Each point is reached from the start by the listed moves, each made once or not at all, plus a little noise. Is the number of moves made odd or even? Then give how often each move was made.

Moves:
(1): [58  2  6 38]
(2): [ -2  64  47 -24]
Start: [ 31  37   1 -24]
Points:
[ 32  36   4 -26] => even (0, 0)
[ 30  94  44 -48] => odd (0, 1)

Moves:
(1): [ 30  -8  12 -16 -13   6   8  -5 -16   2   6  -8]
(2): [  4  23   9 -11 -11  -4   5  17   8  -3  -5  -7]
(3): [ -5   2  35 -28  25   7  11  -5   6 -23  21  -1]
(4): [  7  -7  19  44 -22 -27 -13  -1   2   0   5 -10]
(5): [ 19   1 -25  16  28  -4  11  22  15  -1   0  -7]
(6): [ -9   6  -1  26 -14  38  15  12  17  -1  -1  -7]
(7): [-19 -10 -30 -23 -12   2  54   0  -7  -8  10  -5]
(8): [-15 -12  16  -8 -15   3 -15  35 -12   7 -11  -9]
(9): [  1 -15   5 -12   2  -8  -7  -4  16  10  -7   6]
Start: [  2 -12   5   6   3   8   4  13  13  30  22   5]
Points:
[ 48 -14  36  30 -31 -17   0  82  11  35  17 -36] => odd (1, 1, 0, 1, 1, 0, 0, 1, 0)
[-36 -46  49   4 -34  25  50  49  35  16  38 -22] => even (0, 0, 1, 1, 0, 1, 1, 1, 1)
[ 23 -32  -7 -48 -18   4  59  78  18  36  15 -24] => even (1, 1, 0, 0, 1, 0, 1, 1, 1)
[ 10 -49 -17 -11 -22  45  70  73  27  40  19 -25] => even (1, 0, 0, 0, 1, 1, 1, 1, 1)
[-11 -12 -15  -5  29  51  95  40  44  -3  51 -16] => even (0, 0, 1, 0, 1, 1, 1, 0, 0)

Moves:
(1): [  4   4  29 -21   1   5  13  -7  11   8  20  29   1  -2 -26 -15  -5  -8
  -3  15 -12  -4   1]
(2): [ 12  13  14   1   8  -3 -16  -9 -13   5  -4 -10 -20  21   1   8  -2   2
 -27 -11   1   0   9]
(3): [-12   7  16  -3   7  -9   6  10  -2  14  14 -19   4   5  25   3  -5  -1
  -4   6   7  13   4]
(4): [  7   0 -11   4 -13   1  11  -5  -1 -12  10 -14  28   9  -2  -3 -19   1
  -5 -12  -3  -9   3]
(5): [  9  -4  -5   9   6  11  -1   4   7   0 -14   1 -13  -5  -4  -6  -5   4
   5   4   4   6  -2]
(6): [  0  -2  -5 -12  -3  10   5  14   3  -9   5   3   8   5  -7  -5   9  -5
   8  -6   7   9   1]
(7): [  4   2  12  11   3   1  15 -11  -6  -1 -13  20  10  -6  -1   2  -4  -7
  -2   7  14  15  -2]
(8): [-13   7  -1   4  -4  -3 -24   9 -14   5 -28   0   5  -2   5   3  -3   7
  11   7 -12  13  11]
(9): [ -6  -1   2  -5 -15   8   9   4   5 -12 -10  -7  -6  11  -7  25 -13   6
   7   7  -1   0   1]
(10): [ -7  12 -18 -11  -1  17  -6 -15   4  15 -14  20  -6   1  -9  -8  -6  -5
 -17 -20  -4   0  -3]
(11): [  0   5 -12 -12  18 -22  22  26  -2 -14  -6   5  -4  -2 -31 -12  -7  -1
   0   5   2  17  18]
(12): [ -8   0  21   6  -8  -3 -10  -4 -21  -3  11  12  -4   4   3  17 -11 -16
  11  -2 -20  -6 -15]
(13): [  3  -3 -10  -2  10  -9  -3  12   1  -1   5  -2   7   0 -18   4   1  -6
  16   6   0  -4   7]
(14): [ 30 -14   8 -16  12 -10  11  14   2   5  -4 -15 -22  -4   5  20  -1 -18
  -3  26   5 -14  15]
(15): [  1   2 -10   7  -2 -25  -2  15   1  11  -2  12   1  -5  22  -8  -4  14
   7   3  21  -7   0]
(16): [-25  -1  -2  -3 -16  13 -12  13  -4   1   8   6  -4 -17  -1  15  -6   0
  -9  13  19   2 -11]
(17): [ -1   5   6  13   0  -2   2  12   8   6  -1  -2  -1   4   6  -3  11   6
  -1  -4 -12  -3  -6]
(18): [ -1 -28   4   5  -2  13   3  -1  -3  18   7   7   3 -10  -7   6   5  18
   4  -5  -3  -8   0]
(19): [ 13  -5  -4  10 -12  -1  18   6  15  -1   0   4 -18  -3 -11   8   9 -10
  10   1  10  -2  25]
(20): [  2   1 -12   6   3  13  12  -9 -10   3  -2  -4   1   6  -4 -12  -6  15
  -6   8   1 -12  -1]
Start: [ -5 -19   5  -6 -26 -18  12 -11  -4  -6   8   4  38  -7  -1 -10 -23   0
  16  12  -1  -6 -15]
Points:
[-10  -1   2 -40 -27 -59  20  49 -31   2  16  -6  16  18 -13  52 -93 -26
  -6  35  27 -18  12] => odd (0, 1, 1, 1, 0, 0, 0, 0, 1, 1, 1, 1, 1, 1, 1, 1, 0, 0, 0, 0)
[-11  16  -4 -27 -30  -9  71  27   6  10   7  28  56  16 -56 -51 -45   0
   9  11 -15  15  38] => even (1, 0, 1, 1, 0, 1, 0, 1, 0, 1, 1, 0, 0, 0, 0, 0, 1, 0, 1, 1)
[-21 -42  68  15 -51 -13  44  15  -7  40  39  76  16 -46  -3  13 -48  -8
  37  55  40   2 -18] => odd (1, 0, 1, 0, 1, 0, 1, 0, 0, 0, 0, 1, 0, 0, 1, 1, 0, 1, 1, 0)
[-14  -4 -12 -31  -5   9  54   2  -5   5  -8  76  33 -29 -95 -41 -61 -10
   0  52  20  15  -8] => even (1, 0, 0, 0, 1, 0, 1, 0, 0, 1, 1, 0, 1, 0, 0, 1, 0, 0, 0, 1)
